Each row is a point. Each copy is the shape, with its points in the same order, turned, moved and blurred by noise. Is it also mirrored, or only turned?

Shape (5 x 2):
[[ 22   0]
 [ 19 -29]
 [-37  16]
 [  5 -15]
 [ 19  43]]
Copy 1 (5 x 2):
[[ 12   7]
 [ -5  31]
 [-26 -36]
 [ -8  11]
 [ 34 -32]]
Copy 1 is: mirrored
Copy 2 (5 x 2):
[[ 25  -2]
 [ 11 -26]
 [-30  31]
 [ -1 -12]
 [ 27  45]]
Copy 2 is: only turned
Copy 3 (5 x 2):
[[ 22  19]
 [ -5  26]
 [ 13 -42]
 [  1   8]
 [ 60  -3]]
Copy 3 is: mirrored
Copy 4 (5 x 2):
[[ 15 -28]
 [-12 -44]
 [-12  28]
 [-10 -26]
 [ 43   6]]
Copy 4 is: only turned

Shape (7 x 4):
[[-34  25  21  15]
 [ 34   7  12  14]
 [ -7 -24  -8  -9]
 [  7   2  24  -1]
 [-11  31 -18 -34]
 [ 30 -16 -34  41]
 [ -3 -18 -45 -14]]
Copy 1 (7 x 4):
[[-34   8   8  30]
 [ 29 -24  -2  13]
 [  6  16 -36   9]
 [  7  12   3  11]
 [-20  12  -5 -36]
 [ 14 -48 -51  19]
 [ -3  -2 -60 -18]]
Copy 1 is: mirrored
Copy 2 (7 x 4):
[[  8  15 -24  36]
 [ 20  -8  33   3]
 [-29 -16   8  -8]
 [ 17 -15   5   4]
 [  7  18 -28 -36]
 [-22  16  60  -5]
 [-41  11   9 -37]]
Copy 2 is: mirrored

Shape (10 x 6):
[[  5 -18  13  22 -17  21]
 [-36 -16 -13  17 -13  17]
 [ 27  24  18  26 -17 -55]
 [-31 -28 -13 -41  14   9]
 [  0 -36  22  23 -42  10]
 [ 35   1 -15  23 -32 -15]
 [-37  13   7 -12 -14 -16]
 [ 15  -3  21 -28 -16  15]
 [-26  23  18 -35 -11 -14]
 [ 10  -6 -32  23  24  -7]]
Copy 1 (10 x 6):
[[ 15  -1  -1  17   1  31]
 [ -4  11   5  -7  35  45]
 [ 16  36  18  -5 -21 -44]
 [-28 -34 -13 -38  31  27]
 [ 34  -1  18   3 -10  44]
 [ 39  29 -20  -4  -8  -7]
 [-31  17  16 -29  10  11]
 [-11 -17 -20  -9 -27  19]
 [-47   8   5 -36 -14   7]
 [ 13   4 -25   7  44 -14]]
Copy 1 is: mirrored
Copy 2 (10 x 6):
[[ 36   7  21   2 -24  18]
 [  6   6  13  30 -40  -4]
 [ 55  16 -14 -25  26 -41]
 [-37 -22  -6  -5 -35   5]
 [ 58  -3  20  -5 -46   6]
 [ 60  10 -31   6  -3   2]
 [ -5  20  -3  -6 -28 -33]
 [ 12  13  -6 -39 -27  25]
 [-13  27 -10 -35 -26 -22]
 [ 14  -9 -13  32  17   5]]
Copy 2 is: only turned
Copy 3 (10 x 6):
[[  3 -27  -1  13  10  27]
 [-26 -13 -15  23  16  -6]
 [ 59   5  23   5 -31 -19]
 [-46 -26 -13 -34   4 -19]
 [ -3 -38  28  26   5  26]
 [ 26  -9   3  17 -41  21]
 [-18  13  16  -6   8 -32]
 [ -1  -8  14 -37   3  22]
 [ -8  24  25 -31   9 -23]
 [ 15 -16 -40   5 -19 -12]]
Copy 3 is: only turned

Shape (14 x 9):
[[-25   1 -12 -19  34   3  20   0  -1]
 [ 28   9 -26  15  -4  -3 -19   8  34]
 [-17  -7 -25 -23   7 -16  -7 -27 -21]
 [  1  -7  13  37 -30 -42  -1  15  18]
 [  9  -6  29  -1 -13 -25 -10 -10 -25]
 [-37   5 -24   3  15  17  23 -20  22]
 [-40 -12 -16 -17  -6  25   2   6 -10]
 [ -4  14 -32  12   7   1  -2  -3   4]
 [  2 -13 -14 -33   9   1  21 -22 -12]
 [  9  -4  22  10 -15 -15 -23 -15  20]
 [ 24 -20 -22  19   5   0 -24   0  10]
 [-26   9   3  19 -60 -26  15  30  23]
 [ 26 -12  15  13 -22 -17  -1 -20 -36]
 [-29 -19 -29  -5  11   4  17  -8  20]]
Copy 1 (14 x 9):
[[-29  -2  19  -7  25   4  27  -6 -24]
 [  9  22 -33 -14   2  10  12   2  27]
 [ -4 -12 -16  -1  22 -16   6 -15 -44]
 [-10  36 -10 -34 -31 -33 -15  14   6]
 [ 24   8  18 -28 -11 -26 -17   1 -28]
 [-46  -2  -4  15  -6  16  31 -20 -15]
 [-27  -2   7  28  14  16  -1  20 -34]
 [ -3  14 -18  11   9  -7  28 -10  -1]
 [ -1 -18   0 -15  12  14  27  -1 -45]
 [ 11  19  -1 -32 -20   3 -22  -7   0]
 [ 12 -10 -20 -16  -1  -2   1   8  22]
 [-26  58 -17  -3 -40 -11  -4  34 -23]
 [ 43  -6  15 -19 -20 -30  -3   7 -23]
 [-45 -13 -12   1  -2   5  22   0 -19]]
Copy 1 is: only turned
Copy 2 (14 x 9):
[[ 16   0 -19 -11  -4  41  -7  -9 -22]
 [ 20  32  -5 -13  18 -34 -16  23  -2]
 [ 14 -21  -8 -19  13  36   1  10  24]
 [-38  13 -12 -30  -5 -39  19  12   4]
 [-14 -22  26  -9 -18  -6  20  18  10]
 [ 20  22 -38  -2   5  22  -6 -34   2]
 [ -2   9 -27  11 -16  38 -23   3  23]
 [ 11  20 -20   0  24   4  -1   9  -1]
 [ 34 -19 -17 -13 -15  28  -1  10   5]
 [ -3   9  24 -23  -8 -29  -1  -2  16]
 [  6  -3  -4  -6  21 -30 -28  23   0]
 [-35  45 -35 -27 -27 -19  24  17  22]
 [ -1 -32  11   9 -10 -20  27  23  17]
 [ 13   5 -42 -19  -2  17 -19 -17   6]]
Copy 2 is: mirrored

Shape (16 x 11):
[[ -4   5 -14   1  -9   5 -18 -11   5  10   3]
 [  8   4   3  -8   1  13  11   4  14 -16 -12]
 [-13   3   7  -8   3   0  -1 -11  -8  -6   6]
 [  1   2   0 -13  -3  -1   3 -36  -9   7  -4]
 [  1   5   6   3  -7  -2   0   7 -13   4   1]
 [  3  -1  -2   2   3   0  -3   7   2   0   4]
 [-12 -13  -8   0   2  25   5 -13  -7   5  10]
 [  0 -44   5  -3   8   8   5   3  -9  11 -16]
 [ -2   1   1 -12 -13  -1   3   4   6   6  -6]
 [  6  -4 -12  -2  -3   5 -16   4  -6   4  -1]
 [  2   5 -12 -14   2  22 -19  -4  -8   8  11]
 [  1   6  -3   4   2   7  -5   0  -4   6 -19]
 [ -8   5 -12 -10   8  -2   4   4   3   9  -4]
 [ -5 -44 -60  -5   2   3  10   7 -12   2   7]
 [  5 -10   4   1   9  -2   3  -3   3   3   8]
 [  3   5   3  -1   2   1  12   0  -5  10  10]]
Copy 1 (16 x 11):
[[-10  -1 -10   3 -16   5  -8  -1 -23   7  11]
 [-11   6   2 -11   6  16  14   0   6 -13  16]
 [  0   5   5 -13   0   6  -9 -15 -10   5   1]
 [ -3  -8  -1 -16   2  -9  -4 -20 -30 -10   9]
 [ -4  -5   8  -9   3   3   3   7  -2  11  -4]
 [ -5  -3   0  -1   5   8   0   2   1   9   9]
 [ -8 -14  -7  -7  -2  26   0 -25 -19   8   8]
 [ -5 -36 -25 -24  15  10   4 -11  11   7   6]
 [-11   3  -3 -20  -2   4   2   8  -7   7  15]
 [  3 -11 -10   2 -13  10   1   6  -8   6   7]
 [  6 -14   3   0 -16  24  -8   2 -21   0  13]
 [-10  -4  -9  -6   7  10  -1   9  -8  -4  -2]
 [  1   5  -6  -9  12  11  -5   4 -13   9  17]
 [ 29 -21 -45  -6   1  29  28 -11 -22  34  26]
 [ -6  -9  -2  -1   8   1   0 -11   2  10  14]
 [ -4  -6  13 -10  13   6   4  -4 -13  13  11]]
Copy 1 is: mirrored
Copy 2 (16 x 11):
[[ -3   7  -2 -10   5   3  -6 -14  11   7   0]
 [-20   3   2   2  -1   2  -2  21  -9 -15   3]
 [  2   5  -8   6  10 -20   0   1   3  -6   9]
 [ 12  13   5   1  18 -10  12   2  20 -10  -3]
 [  7   1  -2  10  -1  -7  -4  10  -5  13   1]
 [  0  -6  -7  -2   0  -1  -2   5  -3   4   7]
 [ -8   0 -23   7  22  -3  -9   9  19  -1  -5]
 [  1 -37  -4   5  23  -3   2  20   2  -7 -19]
 [ -3   0   7  -6  -7 -12  -6  10   3  -1  -5]
 [  4  -2  -5 -12  10   5  -9   1  -5   8  -4]
 [  1  12 -10 -16  23   2 -19   4   7   7  11]
 [-10   2   6  -1  11  -1   4   5  -6   9  -2]
 [-10  -5  -4 -14   2 -12   6  10   7   7   5]
 [  3 -21 -53 -35  12   8   6  14  12   4 -32]
 [  3 -13  -8   6   2   0   5   8   8  -7  10]
 [  4   0  -4   4  -2  -6   0  16  12   8   9]]
Copy 2 is: mirrored
Copy 3 (16 x 11):
[[ -5   5  -8  -3  -5  -4 -24   2   3  -9   3]
 [ 10 -13   8  -2  -2  28   3  -1   3  -8  -1]
 [-11   5   7  -2   5  10  -2   4 -13  -9  18]
 [ -1  12   7  -7   0  16 -25 -16 -20 -10  20]
 [  7   5  -3   5   3  -1   4   3 -15   2   5]
 [  2  -7   2   0   3  -1  -1   2  -2   2   4]
 [-13 -15 -15  -1  -9  13 -14   2 -13  -1  24]
 [ -5 -25  15  17 -26   5  -5 -14 -20  19  16]
 [  8   9   6  -2 -13   9  -3   2  -1   2   5]
 [  7  -8   1   6  -6  -9 -15   5  -5  -6   5]
 [  3 -10  -6  -5  -1   0 -28  21 -12  -9   9]
 [  3  -5   0   1  -7   3  -5  -6 -15 -10 -10]
 [  0  -4   6 -20 -10   0  -2   3  -7  -2   4]
 [  8 -41  -8 -13 -36 -27  -9 -11   6  -1  45]
 [ -4  -8   6  -1   7   4  -5  -6  -5  11  12]
 [  5   1  -4 -10   6   7  -2  -1 -14  10  11]]
Copy 3 is: only turned
Copy 4 (16 x 11):
[[ 21   9   7  -7  -5  12  -9 -13   8   4  -9]
 [ -1 -19  -1   9  -4   6   9  11  10  -8   1]
 [ -9  -4  -3  -6  10   5 -16  -1   3   6   6]
 [  2  -7  -6 -14  24  11   3 -16  -1   0 -12]
 [ -5   5  -4   3  -5  -6  -6  -2 -11   1  -2]
 [  6   1   3   4  -2  -7  -7  -1  -2   3   3]
 [ 12  -8 -16 -13  -2  11  -4 -17   3  11  18]
 [ 13 -23 -22  10   1 -25  -2 -26  -2  20   9]
 [ -5  -6   1  -2 -10  -6   1  -7  12   0 -13]
 [ 21   3   0  -7  -6  -9 -10  -1  -2   5  -8]
 [ 25   6  -2 -20  -5   6  -4   7   2  14  -1]
 [  9  -1  -8  11  -2   6  -3  -2  -3   7 -15]
 [  2   8 -11   5   0   0  -3   0  19   2  -5]
 [ 43   0 -39 -13  -4 -32 -15 -27  23 -21  16]
 [  7   4   1   5   7  -6   0  -8   1   6  13]
 [ -6  11  -5  -3  -2  -2   6  -5  -3   2   4]]
Copy 4 is: only turned

Shape (16 x 12):
[[  5 -32  24 -36  23 -16 -33 -16  17  36  25  10]
 [-36  10  -1   0  13  30  31 -25 -20 -15  11  22]
 [-16 -15 -31 -14  27  -7  -2 -17  22  20  25 -16]
 [-35 -15 -38  14 -17 -13  24 -12  -6 -15 -10  -1]
 [-11 -15  20 -36  25  25  27  35   1 -28   5   3]
 [ -3  16   8   5   6 -31  27  22  32  28  14 -14]
 [ 15 -45 -24 -42  20 -24   0  11  -8  44 -14 -15]
 [ 25 -21 -35 -20 -24   0  12  -6  -4  23  32 -23]
 [-24   0 -34 -29  16  10  -9  21 -26   6  12  41]
 [-28   9   4  -8 -18 -24 -31  -4   4  17 -12   5]
 [-21 -29  18   1  29  22   4  37   2  22  30  43]
 [-23  19  -6  22   7 -14  26 -25  38 -20 -15   2]
 [ 18 -30   3 -16  36  18 -19  -2 -26 -22 -12  15]
 [-29  -6  15  19  26  -4 -18 -10  14  10 -19 -19]
 [  6  -1  17   8  31  33  35 -22  21 -12   1  -3]
 [  3  -6 -13   2 -28  38  18  -1  13   0 -18  10]]
Copy 1 (16 x 12):
[[-10  -9  -2  21 -55  25  24  10 -34  -1   0 -12]
 [ 21  37  17  30  25   1 -27  -7   8 -23 -30 -28]
 [-16 -35  11  21 -12  11 -22   9  -6   4   2 -41]
 [  4 -20  27  -3  41  10 -15 -26   9 -10  -7 -16]
 [-25  28   5  -5  -7 -43  16  11  14 -15 -33 -35]
 [-41 -12  31   1 -14 -11 -30  17  -8  19  -6  19]
 [-27 -39  -7  21 -41 -18  13 -28   8 -17  28  -3]
 [  7 -48 -24  -1  -7   2 -14  21  15 -15   9   4]
 [-22  24 -18   7  -5  21 -15 -26  11 -48  -8 -25]
 [-14  -6  -4 -12  -1  20  -7 -34 -37  10 -14   3]
 [-30  36  23   2 -21  -1   1  20 -25 -59   0 -19]
 [ -6   3  43  18  47   5 -18   1  -7  36 -11 -16]
 [ 12  37  -6   8 -18  -8  33 -17   5 -11  22 -42]
 [  3   6  33   6  -2 -15 -16 -19 -41  22   8 -28]
 [  6  25  20  39  19 -30  -6  33  -4  14  -6 -32]
 [  1  -2 -13   9  53 -22   1   6 -12 -19  -3  -5]]
Copy 1 is: only turned
Copy 2 (16 x 12):
[[-10 -24 -14  11 -20  17 -46  16   9   7   3 -44]
 [-38 -13   6   1  14  -3  48  32 -23  24  11  12]
 [-17 -51 -23 -21 -34  -8   3   4  -9   0   4  -8]
 [  0 -31 -15 -23  20 -43  38  23 -11 -13 -16  19]
 [ -9 -22  22   2  12  30   4  20  27  24  12  41]
 [ 29 -22  26 -19 -37  -1  14  18   8 -32   5  -5]
 [ 16 -30 -25 -15 -26 -31 -27   8  45  30   0 -18]
 [ -5 -29 -11 -32   1 -38  -6  -5  23 -11  50 -18]
 [ -8 -20 -26  45 -11 -30  10  10   3  24  18  23]
 [ 12  -9 -13  21   8 -13  11  -5  -7 -16 -26 -22]
 [-10   0 -25  19 -25  31   0  60  19   5  19  13]
 [-18 -22  25 -23  -9 -12  25  20 -23 -25 -37  17]
 [-23  10 -11   0  15  -5 -35  15  -4  38   2  24]
 [ -5   3 -11 -24 -14  15  13   2  -8   2 -41 -10]
 [-48  -4  34 -36 -10   8   7  23  -5   4  -2  15]
 [-41   5   7 -11  17 -24  23   9  31 -21  -1  12]]
Copy 2 is: only turned
